Each row of a before or after table is a point. One or more steps were done to the points. Then noise was added and the rows were shuffled. The steps act on columns, c1 being the first. What was done? A step turns or swaps two columns, mirrors them in a line or flattens them onto one, adds a multiple of one to another, or multiplies or shifts one. Angles are multiples of 10 degrees, from the lower column toward the higher: turns from -170 to 170, lines from 10 to 170 but not 90. Use the fewest steps. Two steps may share a column if one is a turn and the other turns, adds or multiplies; they go together, in the order done. Otherwise the lowest column goes first.
In the rows, zero is written as 128.

Before (11 x 3):
[[ 91 171  46]
 [211 141 156]
 [136 182 191]
 [195 144 135]
 [162 113 100]
 [166  70 151]
 [152 137  63]
 [ 56 119 120]
 [100 126 150]
 [ 92 147  62]
 [123 158 118]]
After (11 x 3):
[[ 93 107 108]
 [159 106 106]
 [101 140 133]
 [151 102 105]
 [ 90 113 114]
 [138 192 184]
 [211 147 144]
 [ 58 118 118]
 [126 141 137]
 [166 104 108]
 [195 141 140]]
Steps: flatten c2 and c3 onto the line at 40 degrees

Before (12 x 9):
[[131 111 140 133  84  89 160 124 167]
 [110 185 132 135  97  94 152 117  98]
 [136 160 218 139 109 193 162  79  77]
 [156 174 169 148  96 102 165 132 127]
 [128 140 126 134 105 119  46 136 119]
 [103 140 169 153 117  92 125 120  83]
 [151 128 155 128 136 114 137 116  75]
 [113 117 125   7 102 102 165 135  98]
 [130  99 134 146 123 184 118 116  70]
 [173  92 138  32  98 164 136  28 112]
 [132 100 146 123  93 174 159 123  70]
 [115 112 126 143 151 124 150 133 135]]
After (12 x 9):
[[154 172 166 188  97 109 167 130 131]
 [152 126 155 167 135 121 134 114  75]
 [129  99 134 188 121 192 118 118  70]
 [115 117 125  44  99 115 164 137  96]
 [135 158 220 180 113 199 162  82  76]
 [103 142 168 196 113 103 128 121  82]
 [173  92 135  73  99 176 135  26 112]
 [109 184 133 175  97 104 153 120  96]
 [130 102 147 164  89 183 159 123  70]
 [129 110 139 172  86 102 161 123 166]
 [127 139 124 173 107 126  43 136 118]
 [114 111 127 183 151 135 151 134 134]]
Steps: shift c4 by 40; shift c6 by 10

Before:
[[117 117 182 153 109 160 148 112 131 116 129 119  86  62 113 119 150 164]
 [157  93 202 150 136 150 112  78 115 102 139 123 109 109 129  64 161 141]
 [134 127 133 147 159 154 180  74 156 106  99 163 194 136  72 156  79 135]
 [136 180 190 137 161 139 138  80 102 108 139 112 105  92 127 113 144  89]
 [120 111 178 124 149 106 120  92 156 127 115 116  84 113 104 139 170 115]
 [139 128 146 101 144 178 158 117 176 155 166 124 107 126 113  90 133 148]
 [115 142 202 145 107  81 121  84 113 127 110  83 145  87 144  97  93  34]
 [ 73 169 162  81 119  77 141 103  70 135  77 106 143 136 184 109 124  63]
 [111 138 157 170 156 141 127 117 136 121 118  67 134 114 148  92 162 117]
 [ 85 182 103 131 126 125 152  41 161 144  72 171 182 148 192 156  77  69]
 [159  79 173 153 127 177 144 120 112 119 168 115 103  96 107 128 186 105]
 [102 106  85  75 195 188 169 141 199  93 130 158  97  95 156  78 135 127]
 [174 148  94 112 136 125 132 134 153 101 150 135 127  83 138  68 155 127]
 [134 133 101 162 148 127 243  39 207  67 159 179 206 168 122 178  55 152]]
After:
[[133 136  98 163 147 127 246  40 198 113 158 179 204 168  95 180  54 151]
 [112 142 204 146 107  79 117  84 125 134 109  85 147  88 138  97  91  37]
 [158  76 174 156 126 178 136 124 134 112 165 116 101  97 106 126 187 102]
 [137 130 148 103 146 178 172 120 156 129 167 119 106 125 128  89 131 145]
 [132 125 130 142 158 155 182  72 156  99  99 167 195 133  72 157  78 133]
 [ 88 180 102 132 128 124 162  41 144 156  72 168 179 144 185 159  80  73]
 [111 136 158 168 157 141 128 115 129 139 119  71 135 118 137  93 164 117]
 [ 71 170 160  83 123  80 115 104 118 156  74 110 144 137 175 108 123  63]
 [114 120 184 154 108 160 142 113 136 120 128 116  84  65 112 116 149 164]
 [177 149  93 113 133 127 140 135 137 128 151 135 127  83 125  69 155 127]
 [156  95 204 151 137 150 111  79 115 123 139 125 108 110 116  65 160 144]
 [136 180 189 133 162 140 125  82 127 121 141 111 107  94 118 114 146  90]
 [119 113 180 122 153 103 134  89 132 120 115 114  83 114 107 140 167 114]
 [100 106  85  75 196 188 194 141 158 130 127 161  95  97 136  83 138 127]]
Steps: flatten c7 and c9 onto the line at 30 degrees; flatten c10 and c15 onto the line at 60 degrees

Before:
[[154 140  70 100 105 120 170 121 176  99  83 193  56 106 120 118  53  95
  164 151  53 128 107 148 110 141  80  87  98 150 221 153]
 [ 75 135 117 126 114 145 138  49 114 130  92  98  70 169 179 148 178 153
  140 156 150  24 153 149 143  80 185 136 159  24 136  43]
 [173 184 119 111 150  86 115 144  99  65 120 196 113 128 121 123  71 110
   50 117 122 125  94  79 115 116  96 112 154 110 188 122]
 [151 141 114  50 148  81 141 133  90 121 138 146 141 132  94  82  98 112
   72  81 154 107 137  68 133 133 146 116 112 105 132 121]
 [178 107 150 182 119 188  51  66 172 175  23 116  73 154 191 107 188 191
  139 168  27  86 170 156 119 146 128 141 164 146 123 130]
 [ 88 154 115 121  75 133 124  75  94 170  72  93  89 181 170 119 103 175
  135 122 135  62 107 112 179  36 154 134 163  53 149  63]
 [183 142  95 122 126  74 155 140 135  94  81 177 129 128 162 142  80 128
   86  80 133 146 129  89 137 117 108  54 115  92 152 130]
 [134  83 140 197  99 170  52  86 150 187  59 118  71 121 207  89 123 187
  118 193  99 105 172 165 140 164 153 123 212  95  97 125]
 [184 164  43  91 147 106 121 117  94  85 133 186 152 141 146 100  90 127
   96  99 145 166 126  87 124 126  90 141 133  98 131 125]]
After:
[[133  81 139 198  97 171  50  88 120 186  59 116  69 119 209  90 122 188
  147 199 101 105 172 165 140 167 156 123 214  94  93 125]
 [152 140  70  99 106 118 171 122 164 101  86 195  52 105 117 118  51  98
  174 152  51 126 108 152 112 144  80  87  97 149 217 148]
 [184 139  94 125 125  71 155 140  84  94  81 177 129 130 161 139  79 129
  137  77 132 145 132  87 135 116 105  53 112  93 151 127]
 [ 86 157 118 124  75 135 123  73 135 168  72  90  89 180 166 120 100 170
   93 121 134  62 110 110 176  38 152 134 165  56 146  66]
 [154 141 117  51 150  85 143 130  73 121 139 145 144 128  94  83 100 112
   89  82 155 108 135  65 136 136 145 113 116 107 137 120]
 [179 108 148 185 117 186  53  66 138 177  24 117  73 154 189 108 188 193
  173 171  25  86 172 155 120 148 130 140 166 145 124 130]
 [171 187 121 107 151  87 114 140  53  65 116 198 110 127 119 121  73 111
  100 119 123 127  95  79 115 113  95 112 154 109 188 126]
 [ 78 133 115 124 116 147 140  46 141 131  94  96  70 173 176 149 181 154
  115 158 149  28 151 150 144  84 183 133 158  19 133  45]
 [183 161  44  91 149 106 121 117  98  86 134 185 147 143 146 100  92 123
   99  99 146 163 126  87 120 127  88 138 134 102 130 126]]
Steps: swap c9 and c19

Before:
[[207 109 122 131 189 113 164 172  94 152  95 143 156 123 118 135 143 161
  112 109 146 155  89 107 123 116 102 136 181 119  81 165 154  82 131 146
  134  41 143 148 111 160 116  86 109  80  94 150 196  85 144 148 123 106
  118 140 115 152  94 149 116 136  75 152]
 [176 128 124  77 185 137  83 110 147 142 129 154 111 125 105 150 173 127
   91 121 104 140 136 132 180 142  94 192 158 149 117 115 106 126 119 102
   72 166 198  78 167 150 163 140 138 116 137 128 131  69 161 125  96 126
   86  96 157 155  89  74  69 142 180 132]
 [184 165 124 114 164 130 144 142 148 147 127 109 156 155 151 114 119 133
   96  98 114  92 112  63 146 135  98 155 157 177 108 127 124  76 146 180
  162 138 163 152 131 125 177 139 149 106 131 129 206  92 163 176 131  88
  125 128  75 178  99 118 132  95 136 148]
 [134 168  67 234  94 120  35  89  44 164 200 119 179 179 208 181  87 185
  164 216  70 165 163 200 146  60 145 209  87  61  61 138  84 170 143 104
  114 181 164  61 163  49  85  64 189 185 220 218  41 201  55 151 108 174
   97 210 174  45 119 110 108 104 207 147]
 [145 166  83 115 165 116 165 188 163 111 133 133 101 131 123 172 121 180
   79 128 104 158  74  94 150 127  95  91 176 120 160 206 137 113 153 110
  157 125 146 134  89 131 150 121  73 122 142 116 187  70 135 155 174 135
  161 141  87 154 153 168 100 123 119 157]
 [170 144 134 127 153 106 150 200 113 139 126  87  64 150 134 114 113 177
   59  60 105 161  66 107  93 100 150  88 157  99  68 148 132  57 153 166
  124  60 101 138 111 122 130 105  71  79 106 123 178 105 114 131  64 113
   93 203 101 131 167 178 131 152 112 133]
 [151 119 115 116 142 130 167 194 149 148  85 131 162 163 144 202 137 128
   86 103 148 178  65 103 175 102 117  68 168 150 119 189  66 135 124 133
  161  81 100 170  97 175 169  96 118  87 123 126 219 107 158 147 168  88
  131 151 125 136 124 149 103 120 127 145]
 [157 185 130 152 187 163  56 159  94 156 228 201  77 123 110 116 124  73
  113 179 184  68 234 139 163 126 148 163  81 150 146  77  94 177  79  83
  106 180 124 123 171 141 129 158 225 122 106 137  70  81 163  71  88 198
  105 114 159 120 180  76  81 176 211 143]
 [126 185  53 150 115  94 110 175  77 117  99  87  33 178 176  81  84 202
  163 103 114 167 167  79  88  56 194 108 142  74  98  85  97 165 188 200
   93 111  98 196 129  98  98  91  99 163 116 126 112 122  81 198  11 118
  149 167 129 126 202 203 126 208  83 160]]
After:
[[208 109 124 130 190 114 165 172  96 149  98 142 158 123 119 135 144 160
  114 114 144 155  87 108 125 116 102 135 180 120  81 164 152  81 129 147
  134  42 142 148 111 159 116  86 111  79  94 150 195  88 108 149 122 106
  119 140 115 150  95 148 116 136 104 151]
 [134 166  69 234  94 119  35  90  44 164 198 119 181 178 207 182  87 185
  163 190  71 165 162 200 146  59 144 208  88  60  65 137  85 171 142 103
  113 183 162  60 164  48  86  64 185 183 220 219  42 202 137 151 108 175
   98 211 174  46 119 110 108 106 139 148]
 [144 165  82 115 164 115 165 187 162 111 133 133 102 130 123 171 123 181
   80 130 105 156  73  94 148 128  95  92 177 121 161 205 140 112 154 111
  157 124 146 134  90 129 153 119  73 120 144 117 189  71 127 154 174 138
  161 142  88 153 152 169  99 123 123 156]
 [176 128 125  77 184 136  82 110 148 143 129 155 114 126 105 149 175 128
   91 123 105 139 138 131 180 142  96 190 157 148 117 116 105 126 119 101
   72 166 199  79 167 151 164 139 137 116 137 127 131  70 167 125  94 130
   87  95 156 155  89  74  66 142 175 133]
 [149 118 116 115 141 130 168 194 148 147  85 130 162 163 143 203 137 127
   87 111 149 178  65 104 174 101 117  69 169 151 120 188  65 136 121 132
  161  82  99 167  96 176 168  94 117  89 124 124 217 106 140 149 167  88
  130 153 125 137 124 150 103 120 142 147]
 [170 143 134 125 152 106 151 200 111 138 125  89  65 150 133 113 114 180
   58  81 104 159  66 109  92 102 150  87 158  98  68 148 133  60 154 167
  125  58 103 137 109 122 132 105  70  79 104 124 177 105 115 132  65 113
   92 202 102 130 168 176 131 152 112 131]
 [158 182 131 154 189 165  55 161  96 157 229 201  77 122 109 115 126  73
  112 162 185  69 233 137 163 125 148 164  80 150 146  77  94 178  78  84
  106 181 123 123 168 142 129 158 224 122 105 137  72  80 181  72  87 198
  107 116 160 120 181  75  82 177 193 142]
 [126 184  51 149 114  94 109 176  78 116 102  86  32 178 176  82  84 203
  164 111 115 169 167  79  90  57 194 108 142  76  98  86  95 166 186 199
   94 111 100 196 127  96  98  91  98 162 113 126 113 120  87 196  11 120
  151 168 128 123 202 205 125 207  77 159]
 [185 166 124 113 166 130 145 139 146 146 128 110 155 154 151 114 119 133
   95 107 114  91 111  63 144 135  99 155 156 177 109 130 125  75 145 178
  159 139 163 153 129 126 180 138 149 107 131 129 207  93 146 175 131  90
  123 128  76 177  99 119 131  98 150 150]]
Steps: multiply c20 by 0.7; flatten c51 and c63 onto the line at 50 degrees

Before:
[[ 97 114 154  96 112 170  81 100 137  75 163 101 168 165 179  73 110 109
  179 149 176  88 154  75 107  91  56 121 121 192 155 131 104 184  57 141
  149 104 178 100 158 122 130  58 138 177 165 158 148  91  86  50 139 144
  121  56 182 175  80 102 189 151 129 138]
 [107 112 104 102 119 167 164 149 127 187 152  77  96 156 103 106 156  33
   73 160 141  71 135 159  90  99 158  96 113 218 108 132  80 137 131 138
  134 103 146  75  52 147  86 101 190 104 101 169  72 161 103 163 146 149
  115 141 117 102  66 203 127 161 174 124]
 [173 114 163 182 132 107 138  94 180  81 145 150 104 107 121 192 194 159
   90  87  83  78 129  82  89 169 172  86  89 104  84 188  94 153 178 161
   92 188 109 126  80 161 137 156 202 146  67  70 190 140  72 108 148 212
  138  99 159 174 159  97 129  81 183  66]
 [126 170 142  81 170 115 175 150 110 106 129 113 184 171 135 179 116 158
  175 102 137 133 159 126 116 121 185 158 137 117 119 131  67  92 131 109
  165  96  71 140 147 139 183 133 192 145 167 121  73 182 114  93 177 107
  214 132 167 133  58 141 153 172 129 145]
 [ 99 146  95  90 211 169 149 178 157 133  47 155  90  84  73 165  97  77
   95 136 136 107 161 105 152  89  57 123 158 111 113  96  94 125  93  71
  135 140 159 148  55 136 118  80 126 125 179  92 161 114  94 105 176  85
  122 167 190 118 154 151 142 156  97  71]
 [ 91  91 156 152 155 135 183  79 183 167 148  87 150 133 100 159 142  63
  107  93 119 122 116  84 188  79 165 157  52 116 183 185 167  91 154  98
  113 101  51 140 113 158 194 137 219 166 153 158  86  54 147 129 165 174
  221 145 114 110  95 192 118 189 107 102]
 [177 100 152 143 108 138 153 173 108 148 145 178 173 114 158 147 187 131
   87 171 126 121 118 102 120 192  68 174  58 149  79  78  76  92 114  66
  114 138 103 107  87  69 108 158 131 140 100 157 156 164 138 140  54 120
  118 148 144 121 144 136 150 152 125 166]
 [129 203 162 133 175  70 115 102 150 195  54  93 193  53 107 140 138 148
   71 178 133 110 123  79 157 121 128 125  40 169 150 162 131  81 171 173
  103 214 169  91  63  87 170  68 203 110 163  48 155  81 119 111  54 191
  116 163 148 131 137 143 225 122 116  52]
 [167 157  93 134 153 159 161 173 145  93 133 172 213  54  96 178 146 123
  191  66 141 149 191 124 167 182  71 129 141 191 160 151 130 132  80 162
  127 152  67  84  42  96 126 148 108  87 109 173 166 146 175  59 141 203
   95  97  76 179 127 113 169 121 141 139]
 [170 190  93 101 138  90 123 180 123 118 151 197 100 172 161 100  96 126
  155  94  70 126 217 145  84 170  80 177 119 103 103 178 104 139 140 157
  202 118 166 140  95  64 140 129 134 119  64  94 113 103 152  66 106 129
  130 138 200 207 138 140 155 158 126  53]]
After (10 x 64):
[[125 169 141  79 170 114 176 149 111 106 128 138 186 170 135 178 115 156
  174 102 138 132 161 126 118 122 184 157 137 115 119 130 100 145 134 108
  167  95  71 139 148 137 183 130 191 147 169 121  77 181 115  96 177 108
  216 164 167 134  58 139 154 171 130 143]
 [171 115 164 185 131 108 137  97 180  82 145 117 104 105 121 193 192 158
   88  87  83  76 128  82  87 169 170  86  87 103  84 190  69  94 178 161
   92 185 109 125  81 161 138 153 202 146  67  72 184 141  72 108 149 209
  138 118 158 173 158  97 127  81 184  67]
 [168 190  92 100 137  91 124 178 122 118 151 134 101 174 161 101  96 126
  156  92  67 127 217 145  85 169  80 178 118 104 104 177  95 132 141 157
  202 118 164 139  97  62 139 128 136 117  66  95 103 101 152  69 105 128
  128 117 198 206 141 139 158 159 125  53]
 [100 146  95  90 210 168 148 176 159 133  47 124  85  84  73 162  97  78
   94 137 135 108 160 106 151  90  58 125 158 112 114  93  97 165  94  71
  135 140 161 149  55 137 117  79 127 126 180  93 156 116  93 104 176  87
  122 120 192 119 153 150 144 154  98  70]
 [166 157  94 134 154 159 158 174 144  95 133 124 214  53  94 178 147 121
  191  66 141 149 194 125 168 182  69 131 144 192 162 152 127  99  79 163
  128 154  67  85  41  95 126 147 106  88 112 174 159 145 173  59 140 204
   95 137  76 178 126 113 170 120 140 140]
 [ 90  91 155 150 156 136 184  80 181 165 148 136 151 135 101 158 143  65
  108  94 118 120 116  84 188  80 166 158  52 114 185 185 205 159 154  98
  111 103  52 139 112 160 195 136 219 165 154 157  93  54 146 128 166 175
  220 156 114 111  96 192 119 189 107 101]
 [130 204 165 134 175  70 116 102 151 196  53 120 193  52 106 141 139 147
   68 177 131 108 124  78 156 122 126 126  41 167 150 159 178 178 173 171
  103 214 168  89  63  87 171  66 200 111 163  46 161  80 120 112  54 191
  116 159 146 133 137 143 224 121 116  51]
 [180 100 152 141 107 137 153 173 109 147 144 124 172 114 156 145 187 130
   86 171 127 120 118 104 122 191  66 175  56 150  78  78 116 159 115  66
  114 139 105 109  88  68 109 158 130 138 101 157 144 163 138 140  53 120
  120 153 144 119 146 135 151 151 126 164]
 [105 112 104 101 121 166 167 149 129 188 154 134  95 159 105 107 158  33
   74 159 140  73 133 159  88  98 160  97 114 218 110 130  72 139 132 137
  134 102 144  74  52 145  87 102 190 103 101 171  83 157 100 164 147 149
  113 116 117 102  66 203 127 161 175 125]
 [ 99 112 155  96 113 174  80 102 138  75 164 122 166 163 178  72 109 112
  182 148 179  89 154  73 109  90  56 122 123 194 154 133  50  40  56 140
  147 105 178  99 159 119 127  56 137 177 165 160 152  94  85  51 139 145
  122  99 179 172  80 102 191 150 128 137]]
Steps: flatten c12 and c49 onto the line at 100 degrees; add -1 times c34 to c33; turn c34 and c56 by -110 degrees

Before:
[[143 138 145 130 126  94 139 122 128 151 137 103 118 135 126 123 125 150
  129 144 142 145 160 111 116 138 119  87 108 107 128 169 104 125 134 110
  108 101 109  96 129 105 110 108 122 117  98  95 174 129 108 121 148  92
  165 164 124 125 132  91 120 141 127 152]
 [138 152 163 124 125 159 101 111 157 148 137 124 133 117 151 112 146 137
  121  99 105 114 116 102 135 117 139 108  88 133 162 113  92 135 141  87
  134 118 100 146  90  95 130 138 118 147 133  92 141 121 156 126 137 117
  142 115 127 161 161  99 151 103 148 115]
 [130 175 115 162 140 135 103 107 140 105 118 130 118 133 138 156 129 103
  137  92 141 129 139  92 119 131 121 152 104 123 133 115 135 120 116 145
  139  62 155 114 133 137 141 112 137 133 141 118 108 109 153 123 161 148
  126 124  96 135 142  98 150  99 130 120]
 [142 113 148 102 146 116 120 139 137  94 105 153 100 107 110 142 113 117
  155 112 130 163 193 111 128 147 141 104  91 101 101  95 115 169 148 105
  162 114 112 108  81 128 149 119 125 115 137 142 150 124 112 111 128 101
  156 127  88 140 123  98 138 148  76  69]
 [120 179 114 136 171 139 122  92 126 105 154 122 118 185 146 161 100 116
  157 130 116  91 127 100 122 107 151  76 153 127 130 101 105 154 173 111
  104 118 138 110 156 133 115 127 118 147 149 136 141 104 128 146 150 144
  153 151 138 115  95  97 112 169 105 141]
 [ 89 111  96 147 133 111 132 137 114 153 144 128 134 132 123 127 125 132
  159 114 101 118 145 135 156 139 122 159  88  93 157 125 101 152 118 138
  111 105 118 117 106 118  90 115 108 126 142 110 145 119 127 131 147 131
  132 149 145 116 126 109 120 118 126 111]
 [149 153 133 145 135 135 138 133 126 109 132 131 124 162 118 148 176 115
  157 145 119 137 156 151 123 136 114 132 132 112 123 104 138 142 109 109
   88 130  92 131 138 139 151 156 137 126 108 128 132 129 122 107 160 139
  125 157 112 120  98 101 118 120 120 154]
 [138 162 124 161 114 116 122 134 126 149 137 119  80 129 159 120 116 158
  127 123 142 116 129 104  76  98 122 143 122 156 203 125 105 151 130 140
  125 111 104 104 105 118 110 139 115 142 105 105 125 114 103 112 146 131
  140  99 138  95 146  69 114 165 130 114]
 [123 139 129  67 124 142 124 112 125 112  87 130 126 122  87 110 150 181
  118 137 124 168 131  91 127 104 107 119 130 160 152 140 138 179 123 100
  124 119 106 154 163 142 172 130 121 105  92 124 144 161 128 140 132 150
  123  91 129 143 135 123 137 144 126 129]
 [153 137 105 126 104 135 149 130  96 132  79 142 143 125 144  94 135 103
  133 140 155 147 116 131 130 117 113 156 126 150 110 106 113 118 140 135
  145 144  97 123 117 119 137 147 135 125 167 156 178 115 150 121 112 131
  130 110 122 118 148 116 111 119 116 163]
 [115 137 166 131 116 148 157 114 114 162 148 117 138 164 116 143 119  85
  138  95 124 152 126 102 130 113 116  94 143 135 112 123 117 147 131 147
  104 110 166  95 103 108 110  85 118 102 115  99 146 126 130 132 124 157
  109 123 119 146 143 105 142 108 116 119]
 [103 147 116 145 121 156 163 101 129 161  97 160 103 110 137 142 108 128
  124 140 121 164 123 107 145 125 130 123  81 145 160 131 138 136 133 137
  108 109 102 118 154 106 134 154 151  94 144 126 211 153 126 121 146 168
  121 109 121 131  89 132 120 156 102 139]]
After:
[[148 153 139 146 138 152 138 132 124 105 130 129 125 165 118 146 175 118
  154 144 120 139 156 150 124 139 113 131 140 113 123 175 141 141 110 110
  127 132  93 129 138 124 152 145 138 125 111 126 131 131 124 108 159 138
  124  46 113 120 100 100 101 134 118 155]
 [121 179 135 134 172 161 120  93 128 107 154 123 118 187 147 162 104 115
  160 129 117  91 126  99 121 107 152  74 118 127 131 163 103 153 172 110
  120 120 137 114 153 141 114 145 118 148 149 137 140 103 127 147 147 147
  140  32 137 113  95  96 131  93 103 140]
 [115 136 108 130 116 168 157 115 112 164 146 115 138 165 116 145 119  87
  138  96 123 153 128 101 132 113 116  94 113 136 113 153 119 148 132 145
  135 111 171  96 105  92 109 108 119 101 114  98 148 124 132 130 125 160
  125 118 119 147 144 106 169 152 114 122]
 [139 164 118 161 114 134 121 134 128 147 136 120  79 127 161 120 117 160
  123 124 141 116 128 104  75  97 125 142 120 155 203 132 107 147 129 140
  128 109 106 103 103 128 107 146 114 144 104 105 124 118 105 114 148 132
  145 213 139  94 145  70 120 106 129 115]
 [142 140 105 134 129 115 141 122 129 154 139 107 118 130 126 122 125 150
  127 143 142 143 158 110 115 136 121  88 162 106 126 127 101 122 135 110
  172  99 107  94 128 112 109 129 123 118  99  95 173 129 109 120 148  95
  116  64 124 124 132  90 147  92 128 149]
 [101 147 103 144 121 177 161 100 131 163  97 160 103 110 136 141 108 127
  123 140 121 164 119 106 143 123 130 126 160 145 161 143 136 136 133 137
  140 110 100 118 157 138 132 139 151  94 140 124 213 152 126 122 148 167
  150 249 120 131  91 132 103 123 103 136]
 [153 135 121 127 101 157 152 131  95 131  76 141 144 124 144  92 135 106
  133 139 155 148 118 131 132 121 114 153 123 151 110 126 112 116 136 134
  100 143  97 125 118 152 134 150 135 122 169 155 179 116 154 121 111 130
  119 177 123 117 148 116 111 130 116 158]
 [ 88 111 119 143 132 131 132 132 110 154 144 128 135 135 123 126 126 135
  162 112 101 118 146 137 156 137 125 160 175  89 155 146 100 153 121 139
  132 106 117 117 104 160  87 137 108 125 140 111 145 118 128 129 146 132
  119 133 146 115 125 108 144 127 127 112]
 [132 174 140 163 142 152 103 108 141 103 116 130 118 133 141 155 128 102
  137  95 141 131 136  92 121 129 122 153 146 123 132 125 134 120 116 147
  110  64 153 115 132 139 139 104 138 131 138 119 110 109 154 125 165 149
  112 174  98 136 143  96 138 139 131 122]
 [137 156  95 123 124 178 104 112 157 148 137 123 133 114 149 117 144 136
  122  98 103 118 117 104 136 115 139 104 157 132 161 130  91 134 143  90
  112 121 102 142  91  96 131 109 120 142 132  91 140 122 156 123 138 119
  107 221 125 161 160  98 115 125 152 113]
 [142 113 130 103 144 135 120 139 135  94 105 153 102 106 113 142 112 117
  160 113 132 166 193 110 133 147 139 106 163 101  98 113 115 167 149 101
   85 113 112 108  84 109 147 117 122 116 135 144 151 124 114 112 131 102
  126 187  89 141 120 102 137  97  78  70]
 [123 143 140  66 127 165 125 114 125 112  90 131 124 121  85 110 150 182
  121 135 125 169 133  90 128 102 108 119 105 158 149 129 141 179 120 103
  140 120 108 156 162 126 172 125 122 104  93 123 144 159 130 138 132 152
  143 220 129 143 135 123 123 127 128 128]]
Steps: turn c3 and c42 by -90 degrees; shift c6 by 20; turn c29 and c56 by -150 degrees; multiply c56 by 3; turn c32 and c37 by 120 degrees; mirror c44 and c61 in the line at 140 degrees; multiply c62 by 0.7; turn c55 and c62 by -120 degrees
